Every row gives one point. To make a cloud, some directions were put in groups of two or more. Within a group, all points are equally far from the middle, so they leave a hole (a ring in 2 directions, a hollow ball in 3). The other directions are filled evenly. Then the cloud was stretched, turned, moved and blurred a little. Count the holes, and give their numbers of directions, smallest first.
In the rows, 128 means zero.

Cloud (14 x 2):
[[114 180]
 [ 86 114]
 [155 142]
 [157 165]
 [ 92 174]
 [151 190]
 [144 179]
 [123 189]
 [ 80 166]
 [119 176]
 [122  63]
 [101 195]
 [133  87]
 [ 91  99]]
Holes: 0

Cloud, 22 rows:
[[135  63 159]
 [170 175 133]
 [120 187 111]
 [167 148  74]
 [ 85 101 127]
 [194 159 173]
 [ 80 108 122]
 [120 152 187]
 [161 180 125]
 [149 171 188]
 [126  70 121]
 [136 183 135]
 [199 111 154]
 [159 176 172]
 [122  68 152]
 [158 111  71]
 [171 154  90]
 [166 104  95]
 [181 167 147]
 [ 80 176  85]
 [116  72 164]
 [120  80  73]]
Holes: 1 (2)

Cloud (53 x 6):
[[119 101 185  61 140 193]
 [138  77 128 196 132  58]
 [152 130 154  55 103 138]
 [113 172 217  74 114 158]
 [170  85  90 137 153 107]
 [123 228 134  78 134 136]
 [ 87 166 134  86 119 196]
 [145 165 124  34 110 173]
 [129 176 100  62 112 163]
 [114 123 118 201 135  99]
 [196 135 119 101  53 155]
 [ 99  84 157 128 140  80]
 [144 102 180 108  84 171]
 [124  52 126 202 171 107]
 [109 106  82 149 119 173]
 [110 171  68 120  92 130]
 [ 99 107 142 144 143 115]
 [139  98 128 104 186 105]
 [101 102 148 135 146 128]
 [ 87 171 141  60 106  88]
 [ 77 108 143  98 162  97]
 [177 104 120  48 114 140]
 [139 132  33 164 186  68]
 [124  59 137 121 150 121]
 [154  91 152  71 133 182]
 [145 135 170 100 116  74]
 [111  78 156 102  99 130]
 [105  56 161 112 134 160]
 [154 111 117  94 115 123]
 [103  88 118  92 106 139]
 [166 165 175 163 184 104]
 [ 97 192 187  74 143  94]
 [196  87  82 136 168 134]
 [173  74 149 172 187  91]
 [113 146 175 189 126 135]
 [123  98 120 158  83  59]
 [ 68  54 151 171 131 186]
 [109  71 158  96 113 117]
 [ 97 236 151  64 179 110]
 [153  88 156 171 128 161]
 [165  86 159  78  81 119]
 [116 130 105 116 172 147]
 [ 93 122 148  86  88 184]
 [ 57 209 141  78 155 158]
 [115  91 103  81 104 161]
 [145 104 123 162  70  67]
 [144 147  94 162  60 137]
 [137  78 101  66 106 188]
 [ 86 110 183  98 124  75]
 [138 165 165 102 140 177]
 [169 170  71  98  88 174]
 [136 133 221  75  89 157]
 [ 69  55 139 128 143 139]]
Holes: 0
